Each wall is flat, endless, passes through zero and stands at right angles to its row. A trip goes straight from one point to another. List the walls that it crosses, first one first.

Walls:
(1): [ 65   6 -16]
(2): [-21  26   1]
(3): [-33  62 -33]
(4): [ 57 -12  55]
(5): [ 16  -2 -51]
(6): [-25  21 -79]
(7): [ 58  27 -18]
(8): [ 10 -16   2]
(9): [47 10  7]
Trips:
[ 66 -17 -24] to [ 28 -13 -35] => 6, 4
[-11 -25  18] to [-8  4  6] => 2, 8, 4, 3
[ 10 -11  42] to [ 9  1 -1] => 1, 7, 5

Walls:
(1): [ 36  28  -9 -58 -68 -19  19  31]
(2): [-29  53  12  46   7 -29  -4  39]
(3): [-10  -6   1  15  31  44  29  -2]
(4): [ 25  10  -8 -15 -67  10  12 -48]
(5): [ 55  -7 -50   7  44 -56  46 -10]
(6): [-21  -6 -26  19 -49  27  28  12]
Trips:
[-19  -3 -29  34  29 -42  39 -13] to [ 51  32  -1  40  29 -27 -12 -15] => 6, 3
[-29  22 -10 -46  -1 -15   4  20] to [-16 -58  21 -55  38   9  45 -25] => 2, 3, 5, 1
[  6  15 -42  32  50   6  51  14] to [  96  -18   34  -42   20   35   -7 -118] => 6, 2, 4
[-27 -22  30  27  70 -65  16  -5] to [-35   2  35 -55 -22 -17  21  67] => 3, 1, 5, 6

Walls:
(1): [-32 -27  -1  23 -10   4 -48 -54  14 -11 -12]
(2): [ 33  -7  -4  81   1  26 -23 -33 -10   1 -26]
(3): [ 39  -8 -11 -49  50   4  25  44  -1   4 -41]
(4): [-39  -5 -63  33 -15 -11  21 -54  35 -14 -16]
(5): [-23   5 -14   3 -31  -4  20 -58  19 -11 -28]
(6): [ 15  20 -62  60 -53  64 -41  27 -25 -22  16]
(7): [-79 -29  76   4 -20 -42 -26  -2  24  15   2]
(8): [ 15  -6  32 -40  25  19 -44  44  -8 -11  48]
Trips:
[-16 -56  13  -2 -61  13  63 -44   8  -1   6] to [-70  -2 -16  -6 -28 -13  -4 -11 -30  37 -21] => none
[  8  32   4  -6 -20 -24  23  16  -8 -65 -20] to [ 59 -36  11  -4  21   9  32  36 -39  14  10] => 4, 5, 8, 6, 2

Walls:
(1): [ -9 -92  79 -37 -28  19  17 -42 -53 -18  23   1 -36 -38   2  -7  -7 -45]
(2): [ 26   2  17 -72 -46  -9 -16 -13   0 -30 -12   9  28  -6  18  17 -18  42]
(3): [-21 -15 -47 -74  26  24  14 -31   7 -23  13  54  26   9  -1 -29  27   2]
(4): [ -7 -36  28 -23   4  34  30   3 -23  22  34  48   8  12   9  32 -38 -26]
(5): [-57 -10  29 -15   1  -3   8  -1 -54 -37  -8  54 -31  61 -39 -43 -24  -6]
(6): [-13 -44  21 -12 -25  23  46  29   3  24  21   7 -73 -13 -20  38  42  36]
Trips:
[ -2  33 -41 -42   1  28 -46  46 -12 -29  -5   4  17 -34 -17  90  17  15] to [-43  19  31  58  39  19  -3  -6  32 -16 -50 -23  18  -4   1 -17 -16  21] => 6, 3, 2, 5
[ 20 -17 -17  35 -25 -26  28 -32  -2  50 -32 -29 -23 -19  -5  27  37  96] to [-49  -2  20 -23  54   9 -59  60  10 -10 -29 -60 -16 -48 -24   5   7  64] => none
[-10 -53  13  46 -48 -17  37 -42  12  26 -12 -10  18  45  43  62  36  39] to [ 11 -13 -16  14  10  25 -46  61  -8 -36  10  14  28   8 -12  35 -50  12] => 1, 6, 5
[ 26  21  30  10   4  49 -43 -52   3 -29  41  -8  23  45 -37  -2 -26   9] to [  8  10 -52  46  29  31  55  39  60  49 -58  31  55  54  59 -23  34 -33] => 1, 2, 5, 4
[ -8 -43 -79  23 -90 -16   3  -6  -4  49  27  12 -10  43  -3  25  -5  23] to [  5 -36  34  24 -46   6   8 -16   8 -23 -12  44  43  12   6  -2  -5  54] => 5, 3, 1

Walls:
(1): [-41  36  16  35 -24   2 -40  39 -29 -45  67 -15 -25 -49  29  21  14 -24
 -15 -46  27 -48   4  25  -5 -53 -57   1  39 -57 -20 -94]
(2): [ 22  56  17 -23  67  41  30 -45  21 -58   7   2  -9 -12 -53  69 -38  49
  66 -12  38   8  -6  16 -35 -34  30 -38 -28 -20 -20  50]
(3): [ -6  41  12 -30  -4  44 -22 -15  14  69   1 -67   2 -18  -1 -58 -39 -50
  17  27  23 -53  -2 -42 -30  63 -10  -5  24  45 -79  44]
(4): [ 35  46  18  -6 -61  -7  15  44  35 -12  62 -47 -22 -43 -31  26  -2  32
  25 -43  40 -53  14  10  -2   3  67 -38 -39 -49  41  19]
(5): [ 50   6  21  17  30 -52 -47  26  33  50 -24 -39 -77 -24   6  56 -24  28
  56  23 -18  59   2   4  31  -9  35 -32   5  33 -18 -17]
(6): [ -2  20  54  15  37   1  20  -6 108 -47   6  18  53 -37  39 -24 -21 -11
  23 -22  14  66  21  14 -28  21 -30 -44 -49 -40  28 -88]
(7): [-33 -44 -31 -38 -48 -42  -5 -10 -58  41  75 -16  14 -44 -59 -55 -59  42
  20  -2 -34   8 -29 -27 -22 -44 -57  -6 -40  14 -18  27]
(8): [ -5 -25  30   6  29  -5 -17  29  63 -18 -20 -31  45  72  14 -33   7 -47
 -22 -10 -70 -32 -33  -1  18  12 -72  16 -17   7 -37  43]
(9): [ 39  28  63   2  55 -15  37  17 -56  16   4   1 -12 -26 -10  23   5  14
  12 -18  28  -8 -44  58  -8 -19  23 -46 -38 -12  -4  -5]
(10): [-11 -12  13  -7  25 -24 -47  32   5  11 -32 -12 -25   7   0 -30   0  20
 -45 -40 -10 -25  17  27  -1 -47  11  -3  79  41 -66 -17]
(11): [  9   8  30 -36  -4  -4 -16   2  13  -3 -15 -15  13  -8  33 -23  38  78
  -4  13  21 -12  44 -26  46 -57  29 -15 -46   5  46  20]
(12): [-20 -44 -26 -19  -2  34   6  59   6 -20  41  32  68  25  29  28 -14 -56
  50  42  48  15 -33  11  38  41  32  13  23   6 -16  23]
Trips:
[ 36   1   3  41 -11  10  37 -33  19 -18   5  68 -43  64  -9 -37  -9  24
   8  56  -9 -18  29  19 -13  15  45   5  16 -26 -33 -28] to [-10  34 -62   1  11 -46 -22  60   3   1  55  17  20  14 -66   0  88 -15
 -48   4  -7   0 -37 -21 -55  27  24  68  28 -57  23  28] => 6, 12, 2, 4, 1, 8, 7
[-16   2   7 -32  -1  38  -3  50  23 -20  21   1   4  -2  20  17 -32 -10
  -4 -17 -20 -89 -13  11   3  33  19 -68 -19 -80  36 -26] to [  6 -79 -23  52   8 -11  20  17   3   1   6  -5  21  49  -9  22  31 -16
   5 -50 -86 -55  59  -2  23  36  26  34   6  28   2 -48] => 11, 2, 9, 10, 6, 4, 1

Walls:
(1): [ 22   4 -51 -27  17  68  23   9  57  54  -3  19   8 -19  15   9 -20  11
 -26  28   6  -5  26  18 -58   1 -28 -16  43  24  -2 -29 -20  55 -25 -24
 -10  -5  44  44 -37  33 -53  17   7  28 -16  23]
(2): [  2  24 -25  12  10  17 -21   7  29 -36 -27  -2   7  38  -5  15 -52  17
  40  -4 -11  -4   5 -39  13  70  20   1 -27  29  24 -15   6  18   1  33
   7  20  15  -2  22  30 -24 -42 -47  76  49  29]
(3): [ -6  -4  47   1  38  -7  -5  -8  25   2 -69 -32 -41  82   8  34 -13  46
 -28   5  41   2 -16  -4 -47  15  16 -61  -7   8 -34  27  17 -20 -34 -34
  44  -8 -15  -4 -44   6 -40  20 -12  27 -20  36]
(4): [ 42  36 -88 -30 -11  40  35   7   2 -19  37  21  23   6 -53 -70 -58 -43
   1 -36 -17  -1  35   1  -9 -27 -44 -28  -2 -14  -3 -24  12  13  17  42
   9  -9  23  17 -16  35   8  -5 -32  29 -53  -7]
(5): [ 11  38   1  23 -10  38 -11   4 -30 -57  31  -2 -18  -2 -23 -24   2  17
  -2  -2 -52 -52 -34  18  18  32  44 -21 -28  12  39 -34  42  -3  -4 -12
   2 -15 -20 -64  51  30  52 -21 -20  16  23  -6]
(6): [ 25 -47  17 -17   8 -26  20   8  19  19  15  11  40  -6 -85   9   3 -40
  -7  42 -44 -31 -28 -28 -41   6   6 -16  42 -38   2  47  16   2 -23   2
   8  20 -13 -14 -53 -51  44 -32  36  21  12  18]
(7): [-65 -58  25  30  28 -55   1  14  -6   3  40 -16   5  16  50  56 -25  45
 -49 -29 -18  44 -16 -35 -31 -54  27  -3  13  -5  43  31  10 -11 -21 -35
  22  54   2  35 -14  52 -35  24  30 -16 -26  29]
(8): [-44  85  60  24  21 -12 -36  49  -2  50  26  66 -32  -1  -3  -2 -86   9
 -33  -8 -36  35  -7  32  23 -19 -40 -32  16  60  29  43 -19  33   4  17
  10  26  -1 -27 -29  52 -53  22  40 -17  12   7]
(9): [ 44 -10  -9   7  22  15 -28 -34  38  -5   1 -24  14 -76  33   1  26   3
  -9  52 -38  22  15 -14  40  35 -37 -22  28  48   7 -31  -8 -42 -12 -17
   5  18  -5  32  -5 -26   3 -39  21  34  19  12]
(10): [ -8   9  27 -10 -52  10 -20   0  17 -12  -3  24 -52 -50  -3  26   0 -20
 -21  -5 -23  -9  28  42  26  37 -53 -66 -31 -55   9  17 -15 -41   7  46
  13 -35  21  20   8  13  27  16 -67 -11 -31   1]
(11): [-24 -49  12  14 -19 -36 -58 -30  37  27  22   3  -1  19 -84  16  -1   5
  21 -24 -27  24  -9  10  -2 -13 -45  44 -63   1 -17  -9  14   4  22 -65
 -38 -14 -41 -30 -22 -53   0  12 -15 -24  17 -27]
(12): [ -5 -55 -17  -2  29  14   4 -19  14  10 -20 -20 -21  -3   4  36  -6  26
 -42 -31  44 -26 -17  27 -41  27  -6  23 -22  32  -2 -10  54  -5 -18  26
  13 -18 -64  45 -31 -16  23  -1 -24  -6 -49   3]
Trips:
[-59  26   5 -24 -30  41  45  47  51   5   0   6 -10 -51 -49  13 -31 -22
  33 -34  31 -14 -27 -51  19 -47  11  25  13  41 -36 -24   6 -21 -40  -3
 -33  41 -52  56 -18  -7 -54  46  25 -34  -9 -35] to [-46  27   0 -27  -7  -1 -12  34 -29  38   4 -33 -12  -6  62  58  25  18
   7  46 -15  46  -9 -64 -17 -26  -9   7   0   9 -20   6 -11 -35 -26 -16
  -3 -48  -3  -4  34   5 -64  43  -5  42  -6  40] => 4, 3, 12, 11, 9, 2
[  17   12  -41  -41  -38   16  -26  -40    9   38   10   43  -27    7
   31  -38    6   10  -17   -6    7  -22   -7   36  -21  -16   18  -26
    4   20    0  -19 -121   15  -47  -66    1  -42  -18  -45  -70    0
   -8   11   61   23   -5   13] to [ 23 -25  -8 -10  15   4  -4  17  16   2 -48 -10  19 -39 -44 -61  -5 -13
  69 -40 -27  -5 -22  -2   4  -1 -53  49 -49 -13 -36 -64 -18  -8  27 -27
 -25  11  34  -5   3  15  -6  19  38  26 -24 -20] => 3, 8, 2
